Every row gives one point. Examples show where two turns around zero, p and q, send a point. Where does a point land after both, in the order given? Backwards means that the second turn is done in reverse. Each puzzle has new turns, and all numbers are rounded.

Turn p:
[ 0 29 -7] => [-11  27  -6]
[ 10 -18 -20] => [ -2 -20 -21]
[-37  53   6] => [-34  47  28]
[ -7 -32  52] => [ 37 -23  43]
[-11   5 -19] => [-22   0  -6]
[ 45 -36 -11] => [ 33 -31 -38]
Turn q:
[ 9 -2 40] => [-2  2 41]
[-28  48 -18] => [-31 -43 -25]
[-10 -17 -34] => [ 19   4 -34]
[41 25 29] => [-40  20  33]
[-14 -47  15] => [48  6 16]
[  2  -7 -32] => [  5  10 -31]
Where do these land?
q, then p: [ 25   5 -35] => [-38  17 -12]
q, then p: [-54   3 -15] => [ 10 -46 -30]
p, then q: [36 16 21] => [-38  23  -6]
p, then q: [ 38 -12   6] => [-11  36 -16]
p, then q: [-45 -13  23] => [ 20 -13  46]

Turn p:
[  5  25 -38  62 -11  -6] => [ 21 -24  27  62  18 -13]
[-45 -28  42 -13  25   5] => [-53   1 -39 -21  10  22]
[-30  -2  27 -10 -26  16] => [-11 -35 -17 -23  -5  21]
[  5  21 -13 -24  14 -17] => [ 17  29  -1   6 -16  16]
[ -6  -8 -49  18   8   7] => [ 27   4 -15  28  29 -19]
[ 43 -20  -1 -39  40   0] => [  0  62   7 -33   1 -19]
[-21  18 -35  53 -37  26] => [ 31 -59   6  38  31  -3]
[ -2 -36  15 -27   1 -26] => [-22  16 -28 -19 -28 -18]
[ 50  28  52 -20 -14  -6] => [-11   6  57 -37 -41  13]
Turn q:
[-33  25  25  -7  26  25] => [-39  23 -31 -20  17   6]
[-27  -5   0  10 -62  26] => [-33 -33  38 -10  24 -33]
[-24 -29 -39  14  24 -40] => [ 54 -18 -34  15  24 -13]
[ 42 -11 -40  21 -45  30] => [  6 -59  44 -15 -34   1]
[ 31 -28  25   6  12 -19] => [12  9 10 40 -6 30]
[ 31  15   2 -43  12  10] => [  8  34  16 -27 -23  23]
[-20  33  28  -2  33 -32] => [-10  46 -42  17  -1 -14]
Where do these land?
q, then p: [ 12   8  16 -44 -14   1] => [ -6  -2  20 -14 -17  41]
q, then p: [-8 27 24 -6 64 51] => [ 60  -7 -39 -11  37  38]
q, then p: [ 48  31   2  16   1 -18] => [ 16 -53  12   4 -22 -11]
q, then p backwards: [-13 -34 -38  36 -55   7] => [ 11  -6  -1  54 -55  31]
q, then p: [ 21 -26  22  48  15   1] => [ -8 -35  -3  11  45 -27]
q, then p: [ -5 -21 -56  -7 -25  -5] => [-18  33   8 -28 -26 -37]
q, then p: [ 22  18  -7  -9 -11  -8] => [  3 -17  10  -7 -26   2]
q, then p: [-63   5  38   2  29   7] => [ 15  34 -27  44  34  32]
q, then p: [-14  -8  -1 -37  -4 -37] => [ -2  29  40  13 -14  14]

Turn p:
[-12   2   7  -1 -14  18  24  10 -20] => [ 10  26  23   8  -3  11 -12  11  -6]
[ 23 -22  17  -9  12  -2 -35 -30  20] => [  3 -40  -9  -9  -9 -14   0 -29  34]
[  1 -10 -13  19   6   6  17  14  -7] => [ 14   6  -3  14  10   8  -5  -3 -25]
[  1 -19  25 -11   5 -25 -16 -16  36] => [  6 -27   3 -23  14 -27  21 -13  27]
[-23   2 -19   0 -10  -3  11  -6 -17] => [-17  17  18   2  -3   8   5  -5 -20]
[-25  20  -4  14   1  18  18   0   3] => [-10  19   8  11  22  26   1   9   0]
[ -8   3  -7 -12  14   7  -1  18  -8] => [ -5 -10   5  -3   0   7 -12  18 -14]
[ 24 -10  -2 -17  -5  -2 -13 -11  34] => [  7 -29  -9   7 -12 -13  25  -1  22]
[ 31  23   6  -2   7 -26  -3  -5 -26] => [  2  15 -33 -29 -27  -1  -7  -2  -2]
[-11  11  -9  18 -17   9  -3  26 -16] => [-11  24  -2  21   6  -7 -18  13 -16]
Turn q:
[ 22 -20  10  21  18  16 -23  -8   9] => [  1 -33  13   5  -3  18 -28 -16  -2]
[ 14  -7  10   2   6  -1  20 -21  27] => [10 -6 35 16  6 12 11  0 -7]
[ -6  -1  25   9  18   1  -6  -4 -20] => [-17  -7   1  -1   3   1 -26  20 -11]
[-10  12  14  -6 -12  13  -7   2   0] => [-14  12  -9  -2  -9  17   2   3  -2]
[ 12   5 -25   1 -30 -50  23  -1  -6] => [ 17  20  15   9 -10 -47  22   5  31]
[-13  -8   4  12  13  12  14  38 -11] => [-20 -25 -28   4  20  -5   9  12   0]
[  6 -12 -13 -46 -18 -17  -9  -3  -9] => [ 31  30  -4 -22   8   3  -2   3  28]
[-27  21  -9   7  23   9   8  13   8] => [-16   2 -18   6  14  -9  12  -8 -33]
[ 21  28  -8   6 -11  26   0 -15 -12] => [ 15  -2 -10   7 -42   9   3   5 -16]
[-28 -15 -13  -3  -7 -10   4   2  -2] => [ -9   5   1 -25  14 -15  13  -3   5]
[  8  -3   6  -5   0   0 -25  -4  16] => [  1   6   6   2   0  16 -16 -20   6]
Where do these land?
q, then p: [ -9   5 -14  -6 -11  -5 -19   6  -5] => [-19  -2  -3  -3 -11   4  19   2   4]
q, then p: [  8  14  23  -3 -12  -7  -7  -6  13] => [-9 16 -4 12 16  3 -8  5 20]
p, then q backwards: [ -1 -18  -2  -6 -17  -5   6 -17   7] => [  4   0 -15  10 -13  -8   8  -8  19]
q, then p: [ 14   9 -10 -14  -9   7  11  24 -11] => [  7  -1 -16  21  -2   5  19   5 -18]
p, then q backwards: [ -1  12   2  15   1  25  -5 -16  30] => [ 14 -12  15  -7  -8  -2   4  33  19]
q, then p: [ 18   7  -1  -4   1  -3 -10 -13 -15] => [ -4   1 -14   9 -12 -19  -5   3   9]
p, then q: [-20 -76   5   2  68  21   4  17 -13] => [ 23 -41  17 -30   8  33 -79  24  16]
p, then q: [ 13  16  -8  17  -5 -17   3  -8  16] => [ 16   0   0   2   1 -19  23  -3 -16]
p, then q: [ -8  19  -3 -17   5  -9  11  -9  -6] => [ -2  11 -16  -5   4  15  17  11  -2]
q, then p backwards: [ -3   9   6  14  -6   6   9  -6 -21] => [  6   8 -11 -21  -5  -5  -8  13  -5]
p, then q backwards: [-13   3   1   2 -15 -12  -2  29   6] => [-13   8   3  -1  13 -21  19  -1 -14]

Turn p:
[-10 -34   6  21  -6 -31  -9  18 -21  -6 -11] => [-25   0  -3  14 -24  38 -11  -3 -11   7 -24]
[-40 -12  -6   2   2  -1 -22  -2  -7  18   6] => [ -5  14  -8  10 -22  21  18  11  14  20  18]
[ 26  47  13   9 -76  38  55 -33  -1  12  10] => [  1   4  46 -70 -13 -64 -47 -10   0 -10  31]
[  8 -37 -11   3  27 -31  -7  -6  17  -2  27] => [ -8 -38 -23  29  12  30  -2   8 -13  -2  15]
[  4  44  11   1   4  29 -20  -2   1 -40  23] => [ 14  -3  31  17  -5 -40  24  13  19 -35  -4]
[ 17  29  21  34 -23  24  37 -26  17  27 -23] => [ 32 -13  26 -48 -12 -36 -28  -7 -10  30  -2]
[  5  -6  16 -26   5  32   9 -20  -1 -15 -19] => [  4  -6  14 -28  23  -2  21 -22  23  -6  -7]
[ 11   8  -9 -24 -13  24 -27  -1  32 -17 -28] => [ 16   4 -16   9   7 -27   8 -42  34  -8  -7]
[ -2 -19 -36   4  21   5  29  28   6 -20   3] => [  8   0 -25  -3   0  15  20 -12 -43 -30   1]
[-23  -8  24 -21  13 -33 -14  28   3  18  -1] => [ -8  13 -34   8   3  25  -6  34  21   9 -21]
[-13  -5 -20  -4  21 -47  -3  -3 -20   5 -11] => [-34   7 -19  20  10  11  11  12 -24  26 -10]
[ 18  -8  -9   0  24  -8 -28  19 -26  20  24] => [ 6 18 10 41 21 28 -9 17 -9 -2 10]
Turn q:
[ -6   1  29 -17   7   3  14 -48   5   4  37] => [  0  13  15  -8  -3 -17 -24 -20  33  43  22]
[ 12  30 -11 -42  25  23   4  -8  17  -4  14] => [  9  40  -7 -26  16 -15  -6  30  16   4  23]
[17 25 11 -3 17 -3 19 16 40 18 26] => [-16   8  36 -14   0  -8 -26  39  12  -9  17]
[-15 -22  -9   3 -20   0 -30  37 -21  -4 -11] => [-12 -13 -37   3 -14  27   4  -9 -24 -19 -19]
[-26 -20 -42  38  -8 -21  -7  21 -29 -14  -6] => [-14 -13 -10  35  22  42  21 -17 -37  -5 -17]
[  7 -17 -24 -14 -46 -32 -24  -4  14   6 -28] => [ 13 -37 -29   1  24 -24 -23 -13 -29 -20 -20]
[  8   8  34  -4  29  13  -1 -14  24  11  32] => [ -4  26  32 -22 -18  -3 -25   2  30   9  10]
[ 56  14 -13  -2   1  45  11   5  -9 -27  18] => [54  9 -6 -3 -5 27  6 46 21  6 18]
[  9  15  24 -28   6   9  34 -11  -1  34  17] => [ -8  13  10   1 -25 -36 -13  23  12  26  26]
[ -7  22 -15   5 -53 -18 -19  23  -8 -32 -34] => [  1 -47 -40  10  25   5  21  -7  -3 -44   6]
[-16 -18  16  24  28 -34 -14 -18 -31  14 -24] => [ -5   8  25  12 -18  -7  20 -55 -30  -2  -7]
[-25  -9   8  30  19  26   4 -28  -3  23  -9] => [ -7  26  20  25 -13  -8  13 -18  21  14 -32]
[-13 -30  -9   9  -6 -11  10  26   2 -29 -31] => [ -9 -32  -6 -15  10  16  33   0 -23   0 -27]
Where do these land?
p, then q: [ 22  -5  23 -31 -24 -27  -8  14   0 -12 -34] => [ -5  21  -3 -15  32 -23  15 -25   1 -28 -31]
p, then q backwards: [-33   1   8  38  -2   0 -30 -12  41  27  11] => [ 33  -9  28  -5 -31  29  28  -9 -35   5  17]
q, then p: [-23  -7 -15  29   9 -41 -30  37  22   1   8] => [ -8   4  32  -5 -13  17  60  -6  24  -3 -18]
p, then q: [  5   2  -5 -31  11  -7   7 -21 -22  13  32] => [-35  27  13 -14  -8  26   0   7   1   9  12]
p, then q backwards: [-10  19   0 -12 -28  25  11  24  -8 -24  -9] => [ -3  14  20  -7  27  11 -30   1  12  13 -26]
q, then p: [  9   8  16 -18  29  -1 -37  23  30   4  24] => [-10  19  -1  15   8 -26  21   4  48 -28  -4]
p, then q: [-14  35 -27  27 -12  24  14 -19  -7  28 -24] => [  0  -9   0  23 -19 -34 -29  -5 -13   1  49]
p, then q backwards: [  5  25 -30   1 -24  28  18 -29  10  17  20] => [ 21  28  21 -36  13 -34  10 -20  -8   4   1]
q, then p: [-10 -25   7  24  -9   8 -34 -27 -19 -21 -29] => [ -4 -29  15 -22  18 -19   3 -44 -12  25   5]
q, then p: [ 18 -28  23 -26 -21 -30  20  35 -21   8  10] => [-33  31   7   1 -11  44 -20  -8  10 -11  33]
p, then q: [ 29 -23 -36  10   1  30  24   0 -25 -24  17] => [ 20   7  -3  -6 -14  20  22 -31  27  38  32]
p, then q: [ 37  35  26   6  40  29  15 -29 -29 -34  -9] => [ -2 -14  42 -44 -44 -22  39 -17 -17  14  15]
q, then p: [ -1 -27  -2 -17  30 -12  22   5 -11  27  -7] => [-24  36  13 -13  -1   3 -17  22   0  20  -7]
p, then q: [-32 -10  11  -1   0 -26   7  -1  38 -10 -11] => [ -3 -12 -23  10  24  -7  -6  18 -26  11 -32]

Turn p:
[ 17 -10 -16 -32  10   3   1  13  -1  11 -17  29  -6 -13] => [  4  -9 -15  -1  23 -14 -15  10 -36   9  -3 -15  21   1]
[  1  27   3  -1   1  28  14 -53   3  -1   0  11  21  -9] => [-22  -9  -9   0  27  -7  11  -4  27 -13 -39 -21 -27 -10]
[-16 -14  28  11  11  -5 -12  12  13 -11 -20  -6 -13  -4] => [ -4  -5  17  12  -9  -4  -7   3   4  -5  41  -2  -1 -17]
[  0  -6 -15 -22 -29  -1   3  -2 -21  -8 -13 -25 -10  -8] => [-19 -13   0 -21 -13   8  -9  -4 -23   4 -15  28   4 -15]
[ 13  30   1  10   5  -2  -8  13  -5 -13  15 -22 -15 -11] => [  7  11  -2 -17 -20  35 -13  -6   5   3   3 -15 -12  -2]
[ 14 -14   4  13   5   0 -17  17 -14   3 -13   9  17  -7] => [ 19 -11 -14  16  -7  -2  14 -12 -12   8  12  -7   9 -13]
[-29  11   3  14   9  -9   4  19  -8  13   8  27   9   2] => [ 14 -16  -1  -1  14  -3   9  -4  21  17  21  -3   6  29]
[ 14   8   6 -14   6  -3  -3  -6   6 -10 -18  10   4  33] => [-20  13 -14   4   7  -5  17   5 -20 -19  11  -8  -8  10]
[-19 -15 -12 -16  -3 -11 -10  20 -10 -14  51 -27   1  -4] => [ -3  23   8  -9 -35   1 -26 -26  12  25  -7  19  22  18]
[ 14 -12 -12  13   5   2  12 -21   5  -4 -21  70  -2   9] => [ 16 -15 -41  29  46 -25  -1  21  -6 -18   3   2 -14  10]
[ 11 -13 -10  -1   8  26  11   5  -5   0 -13  -7 -13  19] => [  2   4 -14 -17 -13 -17   6  24  -8 -15  -1  -1   8 -11]
[ -2 -12  24  17   4 -17  41 -26   8   7  -8 -14  16  -4] => [ 11   8  28  -6  29 -10  17 -16  18 -26  -1  17  -9 -22]
[-31   7  24   4 -18 -18 -20  11  -7  30  76 -14  -9  -3] => [  4   3  37  14 -26  36 -13 -18  45  12 -13   9  37  44]
[  1 -10 -20  12  16 -14 -15  -1   2   7 -24 -23  -6  -5] => [ 18  -9  19  -3 -21 -13  -1   0 -25   1   5  -2 -21  -8]
[ 12  22  -8 -10 -29  21   0   0  34 -11  -3 -19   5   6] => [-29  26   1  -2  -2  19  10  27  -4  17 -17   0 -15 -16]
Turn q:
[ 17  -6  10 -21 -15   7  12  -8  19 -30   0  -4   9  14] => [ 16   0   5   0   1   4  31  -1  21 -11  10 -25 -17   8]
[-30  -2 -20  -4 -23   2 -26  18 -33  29 -27   8   3  -6] => [-38 -11   3  -9  -3  36 -30  21  -3   4  14  19  27   1]
[ -9 -12 -17 -14   6  -8   1  14 -33   9   8   2 -11 -13] => [-15  -1   6 -23  -1  11 -21   3   3  18 -25  -2  13   1]
[  4   8  24  -2 -16   9  25 -26   7   2   2 -15 -13   2] => [  0 -18 -19  19 -14  -6  14 -11  -5   5   2 -18 -24  14]
[ -9  17  10  15  -7  10  16   2   8 -26  12 -16  -8  23] => [ 28  -8   5  11 -20   3  23 -14 -21   0   6 -15   6   3]
[-12  17  -2  -6  17   4  10  -4  16 -14  -9  22 -37   7] => [  0 -18   3  11 -19 -26  21  -3   9 -14 -20   6  26   3]
[ 10  17   6  -9 -14 -29   4  -3  16   3  13  -9  24   0] => [  1   9  14  25  30   8   0 -14  -3  -5   2 -16 -16   5]
[ 42 -17  -8  16 -15 -23  -9   7   0  17   5   6  15  12] => [-10  48 -11  10  16  11  -3  -4  10   9  10  -6  -8 -23]
[ 26 -24 -17   5   1  -4 -19  21  27  24  15 -13  11 -17] => [ 15  33 -24   0  36  15  -9  20   2  -2 -14  13 -10  -9]
[  0  15   3  -3  17  28  22 -17  12  -6  16  12   8  12] => [  3  -7  -4 -15   4 -26  33 -17 -16  -7   4  -1  -2  14]
[-16 -29 -30  25 -22 -22 -23  17 -28  18 -15  15  18 -42] => [-33  26  14 -14  -7  40 -48  18  -3  -8  -8  33  -9 -14]
[ -9  25  20  -5  21  24 -13   2 -19 -16  -3  13 -22 -13] => [  6 -46   0 -16 -11 -16  -1 -16   5   0  -3  14  14 -18]
[ -9   8  -7   6  40  14   6  11 -17   3 -34 -12  -2 -16] => [ 14 -10  -2 -16 -13 -16 -28  -8  10  10   6  34  18  23]
[-14  18   7  -7  19  14  -3 -41   3 -27   3 -11 -19  21] => [ 12 -32  18   8 -17 -33  33   6  -6  19   6  -1  -4   4]
[  9 -35  21   5 -11 -27  -4   8  22  14  15   2  24  16] => [  2  35  -6   9  19  -2 -13  19  -6 -18  11 -35 -16 -14]
Where do these land?
p, then q: [  0   3 -17   0  25 -29  -5  14  22 -27 -16  -4  25  10] => [-20 -13  -1  21   2 -12   2 -22 -18  37 -25 -10   8 -10]
p, then q backwards: [-11   6   3  -6  18  28 -18   0 -11  -3  23   8 -10 -14] => [  0 -12  22 -19   1 -11  15  12 -18   5 -16  -2 -23   4]
q, then p: [ -7 -15   2   9   1  12 -14 -30   3  41  -4  19 -22 -12] => [ 15 -27  -1  -6   1 -11 -17   5  -7  34  21  24  -2  25]
q, then p: [ 26  11  21  32 -32  20   0  -4  36 -13  -6  28 -15 -40] => [  6  -6 -36   1  20  -5 -50  24   9   1  -7  26 -39 -24]
q, then p: [-11   1   7  23   0  13   7   1 -37  -3  -3  25 -23  -3] => [-24 -27   4  14   9   0  -4 -11  -3  19 -21  28   5  -4]
q, then p: [ -9   4  16   2  10  13 -10  -5 -16  19 -12 -26 -17 -20] => [ 18 -14  -4  27 -16 -13  -3  11 -21   7  -9   9  15  12]
p, then q: [ -6  13  14 -10   3 -39  17  36  19 -29   0  12  11  -9] => [ -9 -19  -5 -11  33 -34  15 -12 -34  22 -10   6   6 -11]
p, then q backwards: [-12  11 -18   5 -16  -2   6  21  13  19  -3 -18  24  32] => [  2  -7 -44  -2   2  19   5 -28   1 -15   6  -6   0  18]
q, then p: [ 14 -15 -14   4  -6  -7 -15   0 -21  22  19  -5  -7  -4] => [  3 -30  13 -12  -1  -2   0  10  -5  19  -5 -23   5   4]
q, then p backwards: [-11 -15  26   2   5   9   0 -28 -10  11  22  21  -9 -20] => [ -4   3 -23 -14   8  20  -4 -28  -9 -16 -33 -10  -3  -4]
p, then q: [ 26 -21  20  -7   5  16  -6  -5  -1  19  -3  16  -4  13] => [ 24  20  24 -10  -9  14 -11 -18  -2  -2  12   8 -10   6]
p, then q: [-17 -20  -9  -5 -13 -22   3  24  10 -38  -4 -23  23  27] => [-51 -13  10  12   9  -5  12 -26 -27  -9 -20 -10   8  -8]
q, then p: [  5  22 -24 -33  -6 -11  -5 -10 -12  -6 -20 -24  41  15] => [ -1  25  17   7  -4 -11  17  12  36 -29   4 -28  25  20]
p, then q: [  6   4  -5  11  14  -1  28  -1  -5 -10   8 -15  11   2] => [ -3 -12   3  13  13  -8  16 -11  22   1 -13   1  -4  10]
q, then p: [ -4  24   0  -4   2 -29  -5   0  15 -20   3 -20  -4  30] => [ 27  13  10   5  -1  16  28 -13  18 -21   3  -5  -1 -21]
q, then p: [ 12 -13 -23 -23  -9  29  17 -14  -7  17  -4   5 -24  -7] => [-10  -2   9 -20  14 -28  11  33 -13  16  -1  18   1  17]
